Each row is a point. Before rounding, the points of a table are all equally far from one centre. They may lie mostly on one side of it. Where is the centre, to within rounding?
In the rows, 128 means zero.

Points (8 x 2):
[[113 166]
 [ 88  69]
 [122 169]
 [ 71 113]
 [135 169]
 [179  77]
 [172 152]
 [185  87]]
Centre: [130 110]

Points (15 x 8):
[[100 102  91 164 143 206 133 145]
 [100  89 153 132 146 159  81 167]
 [ 48 116 105 168 148 201 146 133]
 [ 67  78  89 184 140 126  95 151]
 [ 49 112 127 164 128  86 132 106]
 [101 131  82 188 173 151 156 167]
 [108  74 135 181  97 159 122 147]
 [ 91 147  73 134 150 164 132 165]
 [ 30  87 118 159 196 126 145 118]
 [ 27  99 140 143 188 110 150 153]
 [ 44  80 110 193 143 157 162 110]
 [ 64 128 165 154 124 157 121  94]
 [ 56 107  97 204 155 142 129 173]
 [ 30 113 135 174 143 102 127 162]
 [ 52  89 118 193 145 131  92 152]]
Centre: [ 85 102 125 147 150 140 143 140]

Points (17 x 12):
[[147  95 125 142 183  66  98 187 193  93 164 142]
 [ 97 179 134 192 149  62  88 205 161 140 109 202]
 [ 52 107 165 120 177 100 108 183 169 165 122 170]
 [104 158 119  98 103  66 166 191 197 140 171 175]
 [112 185 151  87 156 101  78 140  96 162 130 177]
 [ 92 132 119  81 139 122 141 188 202 164 126 203]
 [ 98 134 125 131 121  84 150 148 101 194 155 180]
 [118 150  94 132 110 139 134 148  88 153  94 157]
 [114 115 168 206 135  95  84 178 157 159 172 133]
 [157 139 106 119 100  85 147 135 198 194 120 110]
 [ 55 137 169 100 155  97 141 193 143 161 118 168]
 [191 158 140 164 126  67 126 207 178 174 121 163]
 [142 154 149 131 178  69 116 204 136 201 161 152]
 [144 108 107  94 133  70  42 173 164 165 173 190]
 [ 98 154 182 135 170  82 134 186 194 152 181 172]
 [154 112 155 149 149 111 117 196 175 175 135  85]
 [108 180 166 133 195  77 103 193 157 174  93 175]]
Centre: [120 144 124 131 130  91 101 160 162 138 128 152]
